Every row gives one point. Each copy is the shape, with its points in the same order, turned, moved and blurred by noise. Say if it was mirrored as well.

Shape (8 x 3)
[-1.9 -7.6 2.3]
[1.8 2.3 -5.3]
[-1.3 1.2 0.6]
[-1.8 0.4 -4.2]
[3.2 2.3 2.1]
[-1.2 0.7 1.3]
[4.0 2.5 1.7]
[0.2 1.7 0.5]
Copy 1 (8 x 3)
[4.2 -5.5 -4.6]
[-5.3 1.5 0.6]
[1.4 0.4 1.6]
[-2.9 -1.9 1.4]
[1.5 4.5 -0.7]
[2.0 0.3 1.1]
[1.0 5.1 -1.0]
[0.7 1.7 0.9]
Copy 1 is: only turned
Copy 2 (8 x 3)
[-5.8 -4.2 -5.2]
[6.3 -1.7 -0.4]
[-0.3 0.1 0.3]
[3.3 -0.3 -3.0]
[0.2 -2.8 4.3]
[-1.3 -0.1 0.4]
[0.7 -3.3 4.4]
[0.5 -0.6 1.3]
Copy 2 is: only turned
Copy 3 (8 x 3)
[8.0 3.4 4.5]
[-0.7 1.8 -5.2]
[0.6 -0.3 1.0]
[2.8 -0.4 -3.6]
[-2.7 3.4 1.9]
[0.8 0.0 1.9]
[-3.2 3.8 1.5]
[-0.6 0.8 0.8]
Copy 3 is: only turned

Shape (8 x 4)
[1.4 -2.8 2.3 -1.4]
[-7.5 -6.5 1.2 -1.3]
[0.5 -6.2 0.7 3.6]
[-0.7 -1.9 -2.3 -2.6]
[-0.3 -0.8 2.2 1.6]
[3.0 0.4 -2.6 -3.7]
[1.4 -0.6 -2.0 1.9]
[4.0 -0.4 -2.3 1.2]
Copy 1 (8 x 4)
[0.5 -1.4 -0.4 -4.3]
[4.0 -2.4 -8.2 -1.2]
[6.5 -0.4 -0.9 -3.3]
[-0.2 2.4 -2.5 -1.7]
[2.1 -2.6 0.9 -0.9]
[-3.5 2.9 0.7 -2.9]
[1.9 2.7 1.8 0.0]
[0.5 3.2 3.9 -2.3]
Copy 1 is: only turned
Copy 2 (8 x 4)
[0.5 -0.9 4.2 1.4]
[-3.7 -3.4 3.5 -7.0]
[2.3 -6.3 2.2 -0.5]
[1.6 1.7 1.5 -1.9]
[-0.9 -2.3 0.8 1.9]
[3.6 4.1 1.6 1.2]
[2.8 -1.1 -1.1 1.2]
[4.7 -0.3 -0.4 2.8]
Copy 2 is: only turned
Copy 3 (8 x 4)
[2.1 -2.7 0.6 -2.6]
[5.4 -4.8 3.0 5.9]
[2.8 -1.8 6.3 -1.6]
[-1.3 -3.4 0.4 1.2]
[2.8 0.8 0.7 -1.5]
[-3.8 -2.6 -1.6 -1.9]
[-1.7 1.5 2.4 -1.0]
[-3.3 -0.1 2.2 -3.2]
Copy 3 is: mirrored
Copy 4 (8 x 4)
[3.5 -2.3 2.5 0.5]
[-1.8 -2.0 3.7 8.0]
[1.5 3.0 5.7 1.2]
[1.5 -0.4 -2.0 1.9]
[-0.7 -1.4 3.2 -0.9]
[4.0 -1.1 -3.4 -1.8]
[0.5 1.4 0.4 -1.4]
[2.7 2.2 -0.4 -3.3]
Copy 4 is: only turned

Shape (10 x 6)
[-3.8 -2.2 -3.8 -2.8 0.0 -2.6]
[4.1 -4.2 3.1 -1.7 -3.5 -0.9]
[3.1 -3.1 4.9 0.5 -2.1 -2.5]
[1.3 0.0 -0.8 2.1 -1.2 2.6]
[3.2 1.4 2.9 1.0 -2.0 1.2]
[-1.5 0.5 -4.7 -2.8 0.0 -3.9]
[2.9 -3.2 -1.4 -1.5 0.1 -4.4]
[-1.4 1.7 -3.9 5.1 2.3 4.3]
[-1.7 1.5 -0.4 1.7 3.3 2.8]
[2.7 1.6 -0.3 0.2 2.2 5.9]
Copy 1 (10 x 6)
[-4.6 -5.0 -0.6 -2.7 5.0 -0.8]
[2.8 -3.5 4.4 2.8 1.7 2.8]
[3.7 -2.9 1.4 4.4 1.9 -0.1]
[-0.1 0.3 -2.5 -0.2 -0.5 3.5]
[2.4 -0.6 -0.4 1.0 -1.9 0.7]
[-2.4 -3.9 -0.4 -5.1 3.2 -1.8]
[2.3 -3.1 2.0 -2.1 5.5 -0.8]
[-2.3 2.5 -7.5 -1.4 1.7 1.5]
[-4.0 1.8 -4.3 0.4 2.5 -1.1]
[-2.2 5.0 -0.7 -1.2 0.5 2.3]
Copy 1 is: only turned
Copy 2 (10 x 6)
[-2.2 -4.9 -0.8 -3.6 -0.6 3.3]
[2.2 2.0 -1.5 -8.2 4.4 0.5]
[1.7 4.5 1.1 -6.6 2.9 1.4]
[0.3 1.0 -1.5 0.5 5.3 0.5]
[1.4 3.1 -0.8 -1.6 3.9 -1.9]
[-0.6 -5.4 1.7 -2.3 -1.6 1.2]
[3.5 -2.6 2.0 -5.0 0.8 2.4]
[-0.4 -1.2 -0.5 6.6 4.3 2.6]
[-0.3 1.2 -1.3 3.1 0.9 1.9]
[3.1 1.2 -4.5 2.7 2.5 0.1]
Copy 2 is: mirrored
Copy 3 (10 x 6)
[-3.4 -1.8 2.3 2.7 -3.7 2.5]
[2.8 -1.9 5.5 -2.3 4.4 2.0]
[1.9 1.1 3.2 -2.6 5.2 3.7]
[3.3 0.4 0.0 -2.4 -2.1 -1.6]
[3.0 1.6 0.4 -2.8 2.9 -2.2]
[-1.7 0.0 1.9 4.3 -3.3 0.5]
[2.0 -0.8 3.0 2.8 0.5 4.0]
[2.9 2.1 -3.5 -3.1 -6.8 -0.8]
[0.3 0.2 -4.3 -2.6 -2.7 0.0]
[3.8 -1.7 -3.8 -2.4 -0.9 -3.6]
Copy 3 is: only turned
Copy 4 (10 x 6)
[2.8 4.9 0.8 -2.4 2.3 -0.7]
[1.0 2.2 -6.3 0.9 -5.3 -0.6]
[0.6 0.3 -3.9 0.1 -6.6 -2.0]
[-0.3 -2.5 -3.4 0.7 1.3 0.3]
[-1.4 -2.0 -4.0 2.9 -1.8 -2.4]
[4.3 4.2 1.2 0.6 2.8 -1.8]
[4.9 2.8 -1.3 1.2 -3.0 0.5]
[-0.6 -5.3 0.2 -0.5 4.9 2.3]
[-2.5 -2.2 1.4 0.4 2.1 1.1]
[-3.9 -2.2 -2.4 3.9 1.8 2.8]
Copy 4 is: only turned

Shape (11 x 8)
[-0.7 -1.4 2.4 0.3 1.5 3.4 -1.2 1.7]
[3.8 -0.1 2.4 1.7 0.1 4.4 3.3 -0.6]
[-3.1 -1.4 0.0 1.4 1.8 1.8 4.2 3.1]
[0.7 0.8 0.7 -4.1 0.0 -5.2 -2.4 1.2]
[-3.5 5.8 1.8 -2.7 -0.3 -2.9 -2.5 1.9]
[-3.4 2.3 -1.5 -2.6 2.2 -1.3 -4.3 2.4]
[3.0 -1.2 3.6 2.8 -0.6 3.2 -0.1 0.7]
[0.4 -2.0 2.6 -2.4 -0.6 6.0 3.5 3.8]
[3.5 -2.3 1.8 3.2 -5.4 4.0 1.0 1.7]
[3.2 0.3 -1.3 1.2 -1.7 4.8 0.7 -0.5]
[-5.6 1.6 0.5 -3.8 -0.1 -2.7 -3.5 -2.6]
Copy 1 (11 x 8)
[1.1 1.4 1.9 2.1 2.0 -2.0 0.1 -1.4]
[2.6 0.5 2.7 2.6 -4.4 -0.1 -0.1 -2.8]
[4.4 -0.7 -0.5 2.0 2.0 1.3 2.7 -0.4]
[-5.7 -3.9 -1.0 -1.9 0.1 -0.5 -0.1 1.7]
[-4.9 -0.6 1.4 -1.1 1.3 2.1 3.5 5.3]
[-3.6 -0.1 -0.2 -0.3 4.4 1.3 -1.7 4.1]
[1.4 2.1 1.4 3.0 -3.1 -3.1 0.7 -2.4]
[2.4 -2.3 3.3 5.5 1.2 0.3 2.1 -3.8]
[0.6 2.0 -1.4 7.3 -4.3 -2.3 2.2 -3.2]
[0.4 1.9 0.8 4.9 -3.4 1.4 -1.8 -2.1]
[-6.4 2.0 -0.1 -3.6 3.6 3.4 1.3 0.8]
Copy 1 is: only turned
Copy 2 (11 x 8)
[3.6 -0.6 0.6 -2.3 2.3 4.1 -1.8 -2.0]
[2.8 4.8 -0.4 0.8 -0.8 4.1 -2.9 -2.8]
[1.2 0.9 -2.4 -1.7 4.7 -0.4 -4.2 -2.5]
[4.2 -3.6 -1.5 -0.5 -1.1 -1.5 3.7 2.0]
[2.5 -3.0 -4.9 -5.5 -0.5 0.9 2.2 3.8]
[1.7 -4.1 -1.8 -3.5 3.8 1.7 3.1 2.9]
[4.2 2.6 2.1 -1.3 -0.8 3.9 -3.3 -1.4]
[4.9 0.1 -3.5 1.6 2.3 4.8 -5.0 -3.3]
[3.5 1.9 2.3 1.6 -2.0 3.8 -7.1 0.6]
[0.4 2.9 0.6 2.2 0.0 5.1 -2.6 0.5]
[-1.2 -6.4 -2.5 -4.4 -1.1 1.0 3.1 0.1]
Copy 2 is: mirrored
Copy 3 (11 x 8)
[1.8 -0.5 -0.8 2.0 -0.2 0.6 1.4 -0.4]
[-0.7 -0.9 -2.8 1.2 -3.7 -4.4 0.0 -1.7]
[2.4 2.3 -3.5 4.6 -4.2 2.2 1.0 -0.5]
[-0.8 3.4 7.0 3.0 -1.7 1.5 -2.9 1.6]
[-1.2 -0.2 6.9 3.6 -4.1 6.0 1.4 -1.1]
[1.2 1.1 4.6 0.3 -2.0 6.4 0.7 2.0]
[0.3 -1.3 -2.0 2.1 -0.5 -3.0 -0.6 -2.8]
[3.8 -3.7 -2.6 4.5 -3.4 -2.1 -0.1 1.9]
[-0.3 -3.9 -3.5 3.4 -0.2 -2.3 -5.1 -3.4]
[-0.8 -1.7 -3.0 -1.0 -2.7 -1.8 -2.6 -0.6]
[-4.2 2.1 4.6 3.0 -0.7 6.3 1.2 3.1]
Copy 3 is: only turned
Copy 4 (11 x 8)
[2.3 2.4 -1.5 0.0 1.6 2.2 2.2 3.6]
[4.7 -1.0 -4.5 -2.4 2.1 2.2 -2.1 4.4]
[-1.0 -0.4 -0.6 -0.1 0.1 6.3 0.7 4.7]
[-2.4 1.3 0.7 3.6 0.4 -4.2 -1.8 1.3]
[-0.1 3.8 5.9 2.6 -1.1 -2.1 -1.1 3.2]
[-1.9 3.4 4.8 0.3 1.0 -2.3 2.3 1.0]
[5.4 -0.5 -2.8 0.2 4.5 1.4 0.3 4.2]
[1.2 4.0 -4.0 -1.8 3.4 6.5 -2.5 3.9]
[4.8 -0.7 -2.9 1.0 6.9 3.7 -2.3 1.9]
[4.7 -1.1 -0.9 -3.2 4.2 1.8 -1.5 0.2]
[0.4 4.2 2.7 3.3 -2.8 -2.7 1.9 -1.2]
Copy 4 is: mirrored

Shape (12 x 9)
[1.0 3.8 -1.0 1.6 -1.1 1.6 3.6 0.3 4.7]
[-2.3 0.6 0.3 0.8 1.4 1.7 4.9 2.0 6.7]
[3.8 2.1 -0.9 2.9 1.3 2.1 -1.9 2.9 -6.7]
[-1.0 2.0 2.2 -0.7 -1.7 -4.7 -0.5 -1.2 4.3]
[-2.1 1.0 -3.3 -0.6 -1.2 -3.6 2.7 2.6 3.6]
[0.3 2.4 -0.8 -5.4 3.8 -1.1 -0.8 -2.1 -6.2]
[-2.3 3.7 -0.2 0.2 -2.6 -0.9 -2.8 -1.7 -7.4]
[0.7 -0.8 0.5 -1.6 -1.2 1.6 -3.8 1.3 -4.5]
[-2.7 2.1 -0.1 1.6 0.0 3.2 2.3 4.2 3.9]
[0.5 -4.1 -1.7 2.8 2.6 2.9 -2.0 -3.6 -5.4]
[-2.0 1.2 2.6 1.1 1.1 -3.9 1.5 0.0 -0.9]
[0.2 1.2 1.2 -3.5 -2.0 -1.7 5.9 0.7 -0.3]
Copy 1 (12 x 9)
[-1.0 -3.8 4.4 1.3 1.1 0.0 -0.1 3.2 1.1]
[-3.9 -3.6 3.3 3.4 1.5 -2.4 3.5 1.2 1.5]
[2.1 2.1 -2.3 -2.8 -2.9 -4.9 -6.9 2.1 -0.8]
[0.4 -1.9 3.6 -2.7 0.1 3.0 1.8 -3.2 0.8]
[1.0 -2.8 0.9 -0.5 4.3 -0.1 2.6 -0.6 -3.0]
[5.0 -3.5 -5.3 -1.7 -4.2 -2.0 -4.3 -5.0 2.2]
[5.6 1.8 -1.4 -0.5 0.2 0.0 -8.4 -3.3 0.9]
[1.7 3.1 -2.9 0.1 -3.6 -0.3 -4.0 -1.6 -2.0]
[-2.5 -0.9 2.8 4.4 1.9 -2.6 0.4 0.9 -1.3]
[-0.6 3.8 -7.5 -0.5 -0.3 -0.5 -5.2 1.9 3.3]
[1.9 0.6 0.1 -1.7 1.0 -2.2 1.0 -3.4 3.0]
[5.9 -3.4 1.3 2.9 -0.8 -0.8 1.9 -0.2 2.1]
Copy 1 is: only turned
Copy 2 (12 x 9)
[0.9 -1.0 0.6 -2.5 -5.8 4.0 0.8 -1.2 1.6]
[0.4 -1.2 -1.2 -3.3 -5.9 1.4 -3.4 1.4 3.8]
[3.7 -2.7 -2.8 2.0 4.9 3.1 4.9 -1.6 -3.3]
[-5.0 0.5 3.2 1.1 -3.1 1.5 -0.9 -3.1 1.7]
[-1.5 -2.1 -0.7 0.2 -4.8 2.5 -4.4 -3.5 -1.1]
[-3.1 -1.5 1.4 1.5 3.4 2.5 1.0 3.3 -7.3]
[1.1 -1.2 4.2 5.3 4.4 5.3 1.1 -1.5 -3.9]
[2.4 0.6 1.1 3.6 3.6 -0.9 1.3 -0.6 -3.5]
[3.5 -2.5 -1.2 0.3 -4.8 1.7 -1.5 0.8 3.0]
[3.4 -1.2 1.6 -3.5 8.1 0.7 -0.8 0.2 -2.9]
[-4.0 -0.3 -0.5 1.6 1.4 3.7 -1.7 -1.0 1.3]
[-2.2 3.8 -1.4 0.7 -3.4 4.4 -2.1 0.7 -2.3]
Copy 2 is: mirrored
Copy 3 (12 x 9)
[-1.1 2.8 4.0 -1.8 0.6 1.5 4.6 -0.8 2.0]
[-4.4 1.6 5.6 -1.2 3.1 -2.1 4.1 2.4 2.0]
[3.6 1.0 0.2 4.1 -5.3 0.9 0.0 1.0 -5.0]
[-2.6 0.3 -0.8 -1.2 5.0 0.8 -0.3 -2.5 2.7]
[0.6 0.6 4.8 -3.2 4.1 0.1 -1.1 1.5 1.5]
[0.6 -5.5 -1.6 -2.1 -3.5 -1.9 -0.4 -1.9 -4.4]
[0.1 -3.3 -2.2 -0.6 -4.5 5.8 -2.7 -0.2 -3.4]
[0.7 0.0 -3.7 -0.1 -2.9 1.2 -0.8 2.9 -4.2]
[-3.9 3.7 4.9 -0.9 0.5 0.8 2.8 2.8 -1.1]
[1.0 -3.0 -3.0 3.4 -7.0 -1.5 0.3 4.8 1.5]
[-1.5 -3.3 1.3 2.2 2.5 1.1 -0.8 -0.4 0.2]
[0.9 -3.3 1.6 -2.3 4.1 1.1 4.8 0.8 -2.3]
Copy 3 is: only turned
